Rows are points. Examples show where two turns around zero, p and q, send a point. Where does a point land after both, in the order given? Backwards means that the second turn is done in reverse. Each puzzle has new turns, and all numbers are rounded.

Turn p:
[ -3.9  -2.1 -18.7] => [-13.1  -7.5 -11.9]
[-21.2  10.5   5.7] => [  1.0  21.7 -11.0]
[22.4 -0.2 -3.1] => [  8.3 -20.2   6.0]
[21.3 -4.2  6.0] => [  9.8 -14.6  14.1]
[-18.6  -3.9  10.1] => [-5.9 20.5  2.6]
Turn q:
[ 6.3 -6.7 -2.7] => [ 1.4 -9.5 -0.8]
[-11.6 -17.2   7.4] => [-21.3  -5.5   1.7]
[ -3.1  27.2 -18.7] => [ 20.2  20.3 -16.7]
[ 8.3 -3.3 14.0] => [-0.4 -5.2 15.8]
Where do these land?
p, then q backwards: [ 13.1   6.6 -25.6] => [  6.6 -22.1 -18.4]
p, then q backwards: [10.7 13.7 -8.0] => [ 10.8  -3.7 -15.3]
q, then p: [ -1.1 -16.6  18.5] => [-6.0 21.6 10.7]
p, then q backwards: [-2.2 -6.5  8.6] => [-1.1  4.6  9.9]
p, then q: [-20.4   2.8   6.4] => [11.3 17.8 -4.6]

Turn p:
[-18.8   7.8   9.2   1.8  31.7 -18.3] => [-16.4 -27.1  -1.5  -9.4  18.3  20.3]
[ 6.1 -5.7 -8.5  5.0 -7.3 15.5] => [  7.3  14.4  -0.3  -1.3 -14.1   0.6]
[10.4 16.4 -8.3  0.6  1.5 -6.2] => [ 3.9  4.2  3.4 16.4  9.6  9.0]
[ -4.0 -23.3   1.1 -15.7  -4.9  -8.4] => [ 12.4 -14.8  -9.4  -9.6  -3.0 -18.4]
[ 19.1 -10.4  15.9   3.1 -16.7  22.5] => [  4.1  18.1  22.1  -6.1 -17.5 -18.5]
[ 6.6  1.1 -8.2 -1.7 -3.4 10.3] => [ 8.7 11.9  0.1  0.7 -3.2  2.0]
[ 6.7 17.9 -7.1 26.2 -2.2 -4.2] => [-13.1   6.8   4.8  23.6  -7.3  16.6]
[-26.1  -3.8   5.8 -19.3   1.2 -11.2] => [ -6.9 -13.4 -19.3 -14.3  17.1 -11.5]
Turn q:
[-7.8  7.1 -3.9 21.4  6.9  4.6] => [18.7  3.5  1.5  1.5 16.6 -3.3]
[-7.5  6.5 -6.7  5.2 16.7 13.0] => [11.0  2.1 14.0 -2.4 13.4 10.7]
[ -6.7 -24.3  17.8 -15.9  -3.9  -1.2] => [-11.9   8.5   5.4  19.8 -24.2   1.7]
[  2.5  16.8  -5.5   6.7  11.6 -13.4] => [-5.3 -2.4  1.8 -7.9 22.3 -9.1]
[ -4.2 -23.6  13.8 -17.4 -25.7 -10.3] => [-16.1  10.2 -15.8  14.2 -31.7  -3.0]
[ 26.8 -12.9 -15.2  -6.8 -11.3  -6.1] => [-11.0 -27.2 -18.7   0.1  -8.7   6.4]
[ 7.7 13.6 17.4  8.1  5.4  8.8] => [ 10.9  -3.7  15.9  -9.1  -2.0 -15.8]
[-10.8  16.9 -17.7  -1.4   0.2   4.5] => [  3.6   9.1  -4.1 -16.4  14.3  12.3]
Where do these land?
q, then p: [  8.0 -15.8  -3.2  -8.8  -9.7   9.1] => [  1.9  13.3  -6.8   0.2 -15.9  -9.9]
p, then q: [  3.9  13.7  15.9   9.0  -1.7 -25.3] => [11.8 11.7  5.3 27.5  7.3 -8.0]
p, then q: [  7.3   2.3 -13.3 -11.7  15.7  15.6] => [ -0.2 -16.8  14.8 -17.0  -7.2   4.5]
q, then p: [-21.4  14.9  -3.5   2.1 -14.8 -24.0] => [  0.2   0.9 -15.9  12.1  24.9  21.7]
q, then p: [  9.6  -3.5 -12.4  14.1  -6.0  19.7] => [ 23.3   5.3  10.9  -0.2 -13.5  -3.0]
p, then q: [ -0.6 -18.4  16.7   6.0  12.6 -17.4] => [ -6.5   3.7  -4.6  25.7 -19.1   3.4]
p, then q: [ -6.8   6.7  -0.4 -10.7   3.8  22.3] => [-10.6   2.0  12.8 -20.0   2.7   5.5]
